Every row gives one point. Any point is a mix of the corners, with weights that add up to 1. It lies inside the corners' shape when no weight is negative. Say inside or outside, and name the corners with a negative weight.
(in the rows, 128 means zero)

Corners:
(1): [107 188]
(2): [105 144]
(3): [158  99]
Points:
[148 109] => inside
[141 108] => outside (1)
[109 179] => inside
[150 110] => inside
[100 177] => outside (3)

Corners:
(1): [121 124  82]
(2): [153 197 131]
(3): [124 204 156]
(4): [140  65 161]
Points:
[140 155 131] => inside
[123 210 126] => outside (4)
[124 131  92] => inside
[134 119 154] => inside
[135 114 135] => inside
[132 134 115] => inside
[135 102 147] => inside

Corners:
(1): [ 94 125 134 100 126 155]
(2): [148 162  90 113 139 146]
(3): [180 184 182 135 110  76]
(4): [ 76 127  79 163 157  98]
(5): [115  64 118 107 165 156]
(6): [157 155 155 100  58 129]
(7): [120  70 205 135 135 165]
Points:
[ 92  94 141 108 130 159] => outside (2, 3)
[ 95 128 104 139 144 119] => inside
[108 122 160 120 117 140] => outside (2, 5)
[ 85  89 128 131 127 141] => outside (2, 3)
[131 110 153 100 100 161] => outside (3, 4)

Corners:
(1): [110 127 185 131 160 175 106  91  95]
(2): [136 114 111 134 139 115 107 135  99]
(3): [134  98 108 154  93 189 159  69 158]
(4): [121 124  81 101  79 122 140 112 154]
(5): [121 103 140 117 106 189  95 171 134]
(6): [ 95 154 156 190  95 108 191 192 117]
(7): [102 116 182 148 127 116  96 142 160]
(8): [162  90  52  97 138 135 205 172 128]
(9): [193 161 159 183 134 143 163  48 137]
(10): [ 95 143  78 162 154 121 153 161 168]
Points:
[114 131 136 154 110 135 148 161 126] => inside
[124 115  96 122 131 145 160 143 126] => outside (7, 9)
[140 112  97 124 123 146 160 149 127] => outside (7)
[168 135 132 153 105 166 185  95 128] => outside (2, 7, 10)
[146 104 115 136 113 148 156 144 125] => outside (1, 4, 10)

Corners:
(1): [ 62 160 107 175  92 150 138 101 135 121 131]
(2): [130 113 160 112 192 150 145 143  73 139 148]
(3): [124  83 139 163 177 124 112 122  75 180 116]
(4): [106 112 124 106  96 160 156 213 115 112 156]
(5): [113 192  97 141  65 161 118  96 130 139 190]
(6): [182  50 105 144 223  97 148 115 117 143 110]
(7): [175  70 128 159 190 153 179  72 135 171 111]
(8): [125 185 103 124  40 111 108 109  99  93 120]
(9): [122 155  82 162  56 168 125 106 130  91 137]
(10): [115 165  67 100 102 152 135 103 126 135 127]
(11): [149 196 136 158  97 154 110 130 140 101 123]
(12): [145  48 160 146 186 162 145  76 132 141 117]
Points:
[123 139 117 137 107 143 125 118 113 117 136] => outside (7)
[133 132 112 138 129 143 133 114 118 136 146] => inside
[146 100 110 138 151 129 141 126 117 129 126] => inside
[119 152 109 143 100 151 131 107 124 134 153] => inside
[127 124 121 169 126 141 127  88 125 138 129] => outside (2, 4, 10)
